Each row is a point. Each copy is the shape, with its points in the same order, turned, moved and blurred by noise. Say if it was mirrored as well.
In the rows, zero is written as 128.

Shape (6 x 3):
63 117 87

166 160 121

145 161 192

162 188 115

113 102 122

68 70 105
Copy 1:
115 148 56

124 143 175

190 173 167

114 166 177

147 125 102

145 115 41
Copy 1 is: mirrored
Copy 2, 6 rows:
59 151 118

175 146 131

174 118 197

177 165 130

101 101 124

46 93 117
Copy 2 is: only turned

Shape, 8 rows:
125 108 101 195

171 94 107 121

172 99 190 93

99 109 68 65

190 112 128 164

206 137 170 160

154 93 121 97

119 132 56 138
Copy 1 (8 x 4):
112 142 130 191

129 135 193 134

176 64 192 102

84 166 146 57

157 131 181 171

209 104 184 167

129 122 179 102

109 193 135 130
Copy 1 is: mirrored
Copy 2, 8 rows:
118 144 98 197

147 152 89 115

158 220 138 88

81 95 127 78

174 168 95 155

207 196 126 154

130 158 108 92

114 84 111 150
Copy 2 is: mirrored

Shape (8 x 4):
111 180 168 134

161 129 104 184

78 167 94 106

96 78 163 166

162 177 126 114

97 99 39 85

175 77 140 179

96 150 122 165
Copy 1 (8 x 4):
131 140 79 141

155 195 167 180

78 127 114 152

179 77 146 157

112 177 127 106

56 114 215 138

204 154 175 155

138 132 117 175
Copy 1 is: mirrored
Copy 2, 8 rows:
98 126 190 155

127 91 105 194

82 187 138 152

79 68 113 113

155 145 156 167

100 191 49 116

144 41 104 152

74 114 138 169
Copy 2 is: only turned

Shape, 12 rows:
132 92 146 122 124 121

96 100 133 212 105 160

113 152 154 133 95 51

101 114 112 131 56 136

70 119 138 131 54 131

141 163 119 113 46 112

133 65 149 73 95 157

200 130 60 163 107 120

176 230 144 126 144 157

97 209 154 162 137 148

93 131 102 45 78 167

180 148 98 145 150 137
Copy 1:
157 90 108 124 126 131

173 152 105 116 52 86

76 100 139 151 98 145

115 108 99 66 92 119

120 90 126 66 67 119

82 118 86 89 104 165

173 49 93 73 134 139

125 176 35 122 140 118

150 201 131 129 128 225

149 188 173 117 93 158

124 101 122 13 151 151

160 172 89 139 157 146
Copy 1 is: mirrored
Copy 2, 12 rows:
122 116 109 122 98 130

98 157 79 174 101 196

87 137 114 70 156 126

96 188 90 102 87 130

54 190 88 115 85 132

103 191 124 56 109 127

133 115 102 101 26 100

208 183 94 109 145 143

161 173 225 118 144 148

74 174 191 155 144 147

100 188 137 119 37 68

186 156 142 129 131 137
Copy 2 is: mirrored

Shape, 13 rows:
76 134 137 207 57 198 102 168

140 133 165 176 192 129 179 63

111 105 92 124 135 159 82 216

185 135 191 172 162 95 207 95

135 151 177 93 111 160 129 111

106 127 103 100 170 118 77 169

103 110 123 117 87 158 179 136

64 73 161 181 97 132 116 152

89 178 144 106 121 156 169 154

190 174 170 153 155 97 190 116

105 94 102 123 204 168 75 127

107 150 138 144 113 102 160 88

111 157 179 104 179 137 166 125
Copy 1, 13 rows:
129 136 110 201 107 157 27 96

193 207 125 185 145 89 191 138

99 134 92 131 197 96 32 130

193 173 161 161 121 47 199 93

136 176 150 110 151 139 124 82

75 159 80 120 200 100 108 150

165 97 130 154 169 147 109 102

92 129 133 234 177 137 95 94

151 147 83 122 157 142 116 62

181 167 126 123 112 44 180 94

111 202 100 155 224 119 98 183

141 144 112 162 116 132 182 111

151 203 106 133 189 116 157 75
Copy 1 is: mirrored
Copy 2:
176 219 92 162 199 188 180 136

59 89 160 179 106 178 143 100

168 155 84 127 174 94 137 208

106 67 171 184 64 156 186 86

145 170 139 120 89 144 114 102

112 155 102 137 134 71 117 191

144 139 60 113 114 168 153 114

114 172 97 122 185 134 213 116

130 175 96 126 73 173 143 160

125 94 158 199 48 143 161 113

82 127 121 124 188 108 86 177

94 151 92 171 91 147 154 91

90 136 147 120 70 152 140 147
Copy 2 is: mirrored
